Every row gives one point. Examples show where two turns around zero, p and q, send a point. Where does a point land after both, in the order given? Backwards means that the second turn is done in reverse. Each puzzle has new turns, and all numbers are rounded.

Turn p:
[-0.01  0.30] -> [0.29 0.06]
[-0.49 -0.25] -> [-0.33  0.44]
[ 0.50 -0.05] -> [ 0.04 -0.50]
Turn q:
[0.55 0.02] -> [-0.15  0.53]
[-0.48 -0.08] -> [ 0.19 -0.45]
[-0.22 -0.19] -> [ 0.24 -0.17]
[-0.34 -0.06] -> [ 0.14 -0.32]
[0.49 0.31] -> [-0.42  0.40]
Where do these land?
p, then q: [0.24 0.00] -> [0.22 0.10]
p, then q: [-0.52  0.10] -> [-0.52 -0.12]
p, then q: [-0.21  0.30] -> [-0.31  0.19]
q, then p: [ 0.49 -0.39] -> [ 0.61 -0.16]

Turn p:
[ 0.43 -0.23  0.21  0.94] -> [-0.54  0.67 -0.50 -0.42]
[-0.40  0.30  0.06 -0.20] -> [-0.14 -0.38  0.26  0.25]
[ 0.11  0.25 -0.22 -0.32] -> [ 0.29 -0.31 -0.14  0.17]
[-0.36 -0.10 -0.26 -0.34] -> [ 0.26 -0.06  0.35  0.36]
[ 0.22 -0.22  0.21 -0.09] -> [ 0.14  0.07  0.04 -0.35]
Turn q:
[-0.09  0.12  0.36  0.34] -> [-0.05  0.40 -0.24 -0.21]
[-0.12  0.16 -0.02 -0.31] -> [-0.16 -0.18  0.23 -0.17]
[0.19 0.18 0.14 0.26] -> [ 0.01  0.07 -0.37 -0.12]
[ 0.27 -0.21 -0.94 -0.77] -> [ 0.06 -1.03  0.48  0.54]
[ 0.02 -0.22  0.38  0.12] -> [ 0.29  0.32 -0.01 -0.15]
[-0.27 -0.03  0.09  0.37] -> [-0.15  0.42 -0.09  0.10]
Where do these land?
p, then q: [-0.02  0.36 -0.12 -0.20] -> [ 0.24  0.13 -0.03  0.33]
p, then q backwards: [ 0.28 -0.08 -0.49 -0.20] -> [ 0.39 -0.37  0.07  0.27]
p, then q: [0.18 0.41 0.54 0.04] -> [0.10 0.00 0.66 0.21]
q, then p backwards: [-0.33 -0.20  0.41  0.62] -> [ 0.15 -0.56 -0.32  0.51]
q, then p backwards: [-0.11 -0.48 -0.33 -0.27] -> [-0.50 -0.04 -0.21 -0.36]

Turn p:
[-0.02 -0.02 -0.24  0.23  0.76  0.39] -> [ 0.12 -0.20  0.49 -0.60  0.17 -0.40]
[0.21 0.41 0.23 0.21 0.07 0.32] -> [-0.44  0.07  0.33 -0.11  0.28  0.13]
[-0.37  0.01 -0.67  0.35 -0.47  0.89] -> [ 0.24  0.33  0.76 -0.42 -0.69  0.57]
[-0.46 -0.39  0.27 -0.68  0.07 -0.52] -> [ 0.27 -0.68 -0.58  0.47 -0.23 -0.19]
[ 0.21 -0.16  0.25  0.09  0.07 -0.44] -> [-0.14  0.09 -0.46  0.06  0.16 -0.27]
[-0.20 -0.12  0.17  0.19 -0.50 -0.34] -> [-0.20  0.26 -0.35  0.29 -0.42  0.04]
[ 0.30 -0.07  0.11 -0.11 -0.14 -0.42] -> [ 0.02  0.16 -0.43  0.22  0.22 -0.02]
[ 0.19 -0.09  0.11 -0.39  0.00  0.16] -> [ 0.10 -0.27 -0.13 -0.03  0.23  0.29]
[ 0.14  0.43 -0.22  0.12  0.16 -0.04] -> [ 0.01  0.22  0.36  0.11  0.28 -0.15]
Turn q:
[ 0.06  0.19  0.26 -0.17 -0.12 -0.47] -> [ 0.18  0.00  0.28 -0.01  0.41  0.31]
[ 0.16 -0.17  0.43  0.40  0.24  0.55] -> [-0.07 -0.01  0.03 -0.49 -0.12 -0.71]
[ 0.59  0.12 -0.08  0.68  0.53  0.18] -> [-0.40  0.15 -0.47 -0.18  0.47 -0.70]
[-0.10  0.23 -0.31 -0.30 -0.30  0.08] -> [-0.27 -0.16  0.09  0.25 -0.20  0.37]
[ 0.14 -0.11 -0.70  0.05 -0.55 -0.15] -> [-0.31 -0.04 -0.55  0.03 -0.15  0.66]
[-0.22 -0.28 -0.04 -0.53  0.03 -0.03] -> [ 0.22  0.29  0.23  0.22 -0.36  0.21]
[-0.63  0.02  0.44 -0.13  0.17 -0.15] -> [ 0.63 -0.24  0.39  0.18 -0.06 -0.14]
Where do these land?
p, then q backwards: [-0.33  0.04  0.08  0.79  0.40 -0.19] -> [ 0.29 -0.07  0.23  0.05  0.40  0.80]
q, then p backwards: [ 0.19  0.49  0.34 -0.13 -0.17 -0.03] -> [ 0.10  0.41  0.12 -0.04  0.29  0.40]
q, then p: [-0.56 -0.10 -0.57  0.31  0.21 -0.30] -> [ 0.33  0.74  0.06 -0.45 -0.01 -0.10]
p, then q backwards: [ 0.39  0.26  0.24 -0.53 -0.05 -0.01] -> [ 0.03  0.45 -0.21  0.08 -0.09 -0.55]
q, then p: [ 0.08 -0.06  0.23 -0.13 -0.45 -0.06] -> [-0.04 -0.37  0.00 -0.08  0.07  0.37]
q, then p backwards: [ 0.14  0.41  0.10 -0.09 -0.27  0.39] -> [-0.23  0.23  0.37  0.15  0.18  0.36]
q, then p: [-0.36 -0.07 -0.40  0.72  0.38 -0.03] -> [ 0.64  0.61 -0.14 -0.11 -0.02 -0.37]
q, then p: [-0.06 -0.55  0.16 -0.52  0.12  0.20] -> [-0.41  0.24  0.04  0.44  0.19  0.44]
q, then p backwards: [ 0.50 -0.43 -0.18 -0.42 -0.16  0.02] -> [ 0.23  0.00 -0.07  0.51 -0.57  0.18]

Turn p:
[ 0.46 -0.78 -0.78  0.41  0.00 -0.03 -0.46  0.37  0.42] -> [-0.46  0.53 -0.08 -0.76 -0.08 -0.63  0.60 -0.40  0.34]
[ 0.19  0.08  0.26 -0.81 -0.36  0.47  0.09 -0.15 -0.22] -> [ 0.42 -0.29  0.10  0.18 -0.05  0.06 -0.25 -0.54 -0.73]
[-0.14 -0.25  0.07  0.27 -0.18  0.27  0.14 -0.09  0.19] -> [ 0.17 -0.01 -0.05 -0.29  0.06 -0.10  0.25  0.30 -0.21]
[-0.30  0.07  0.40  0.09  0.23 -0.67  0.09 -0.24  0.35] -> [ 0.10  0.37 -0.25  0.12  0.46  0.38 -0.31  0.40  0.33]
[-0.17 -0.19 -0.09 -0.33  0.07  0.37 -0.10 -0.08 -0.48] -> [ 0.02 -0.32 -0.01  0.32 -0.03  0.08  0.41 -0.33 -0.29]
[-0.20 -0.11 -0.38 -0.38 -0.24  0.47 -0.25  0.46 -0.52] -> [-0.28 -0.27  0.47  0.35 -0.08 -0.33  0.43 -0.44 -0.42]
[ 0.10  0.08  0.06  0.44 -0.26 -0.36 -0.10  0.10  0.23] -> [-0.25  0.22 -0.12 -0.22  0.07 -0.28 -0.29  0.35  0.14]
[-0.12  0.32  0.10 -0.11  0.04 -0.40  0.41 -0.80 -0.26] -> [-0.06 -0.04 -0.43  0.23 -0.16  0.84 -0.34  0.25 -0.18]
[ 0.09  0.52 -0.16  0.51  0.43 -0.12 -0.42  0.30  0.69] -> [ 0.15  0.54  0.18  0.02 -0.34 -0.44 -0.14  0.32  0.85]
[ 0.08  0.20 -0.02  0.01  0.14 -0.06  0.38  0.30  0.25] -> [ 0.09  0.02  0.42 -0.23 -0.01  0.15 -0.20  0.09  0.24]
[ 0.01  0.07  0.54 -0.12  0.13  0.06  0.21 -0.18 -0.65] -> [ 0.11 -0.73 -0.23  0.29  0.16  0.28 -0.17 -0.02 -0.09]
Turn q:
[-0.35  0.10  0.14 -0.24  0.12  0.12 -0.35 -0.21 -0.25] -> [ 0.28 -0.31  0.35 -0.20 -0.30  0.03 -0.15 -0.07  0.10]
[-0.10  0.26  0.48 -0.21  0.42 -0.08 -0.36  0.08  0.38] -> [-0.13 -0.52 -0.02 -0.30  0.03 -0.33 -0.53  0.18  0.10]
[-0.17 -0.37 -0.51  0.02  0.09  0.10  1.00  0.00 -0.26] -> [-0.37  0.65  0.15 -0.27 -0.03  0.51  0.65  0.08 -0.40]
[-0.20 -0.58  0.34 -0.17  0.11 -0.23 -0.67  0.09  0.14] -> [ 0.33 -0.48  0.32  0.23  0.00 -0.43 -0.26  0.35 -0.43]
[-0.15  0.35  0.29  0.47 -0.33 -0.07  0.14  0.46 -0.19] -> [ 0.01  0.46  0.09  0.20  0.35  0.26 -0.56 -0.12  0.24]
[ 0.09  0.07  0.24 -0.41 -0.11 -0.45 -0.24 -0.09  0.00] -> [-0.06 -0.58  0.22  0.20  0.24 -0.07  0.02 -0.02  0.14]
[ 0.39  0.05 -0.67 -0.07 -0.07  0.45  0.43  0.23 -0.13] -> [-0.18  0.31 -0.59  0.02 -0.25  0.53  0.37 -0.26 -0.21]
[ 0.53 -0.30 -0.69  0.25  0.37  0.16  0.61 -0.29 -0.44] -> [ 0.20  0.45 -0.46 -0.38  0.08  0.39  0.96  0.08 -0.19]
[ 0.29  0.01  0.32 -0.08 -0.18  0.31 -0.10 -0.34  0.25] -> [ 0.01 -0.12 -0.13 -0.05 -0.01 -0.50  0.03 -0.47  0.03]
[-0.33  0.41  0.06  0.44 -0.41 -0.30 -0.45  0.07  0.50] -> [-0.09  0.14  0.07  0.54 -0.12 -0.37 -0.52  0.25  0.61]
Where do these land?
q, then p backwards: [ 0.17  0.03 -0.15 -0.54 -0.48 -0.32 -0.60  0.01  0.36] -> [-0.10  0.39  0.20  0.02  0.20  0.23 -0.36  0.12 -0.85]
p, then q backwards: [ 0.52 -0.26  0.36  0.32 -0.30 -0.10  0.52 -0.33  0.24] -> [ 0.12  0.19  0.22  0.06  0.92  0.29 -0.03  0.25 -0.10]
p, then q: [-0.19  0.32  0.36  0.18  0.10  0.49 -0.40  0.05  0.20] -> [-0.02  0.10 -0.37  0.39  0.64 -0.03  0.05  0.20  0.06]
q, then p: [-0.13 -0.19 -0.58  0.34 -0.15 -0.30  0.29  0.39  0.05] -> [-0.05 -0.31  0.58  0.10 -0.32 -0.26  0.03  0.46  0.17]
q, then p backwards: [-0.43 -0.37 -0.11  0.32  0.28 -0.45  0.17  0.33 -0.43] -> [-0.68  0.15  0.11  0.02 -0.17 -0.10  0.56 -0.04  0.44]
p, then q: [-0.49 -0.05  0.13  0.00 -0.41  0.24  0.12  0.05  0.19] -> [ 0.16 -0.03 -0.04 -0.19  0.46  0.45 -0.21 -0.03 -0.10]
q, then p: [-0.42  0.37 -0.36 -0.42  0.20  0.53  0.23  0.21 -0.14] -> [ 0.23  0.01  0.10  0.25 -0.11 -0.25  0.16 -0.04 -0.91]
q, then p: [ 0.51 -0.33  0.35 -0.51  0.51 -0.35 -0.16  0.30 -0.42] -> [ 0.00 -0.55 -0.14 -0.18  0.21  0.19  0.66 -0.70  0.27]
q, then p: [ 0.05  0.26  0.15  0.35  0.13 -0.46 -0.14 -0.32  0.40] -> [-0.03  0.53  0.26 -0.14  0.34  0.01 -0.13  0.02  0.47]
p, then q: [ 0.54 -0.27 -0.25 -0.37  0.35  0.15  0.00 -0.45  0.08] -> [-0.10 -0.03 -0.12  0.01 -0.38 -0.15  0.65 -0.50  0.23]
q, then p backwards: [-0.15  0.49  0.10  0.32 -0.23  0.57 -0.03 -0.25 -0.53] -> [ 0.54  0.09 -0.18 -0.43  0.52 -0.01  0.03 -0.05  0.55]
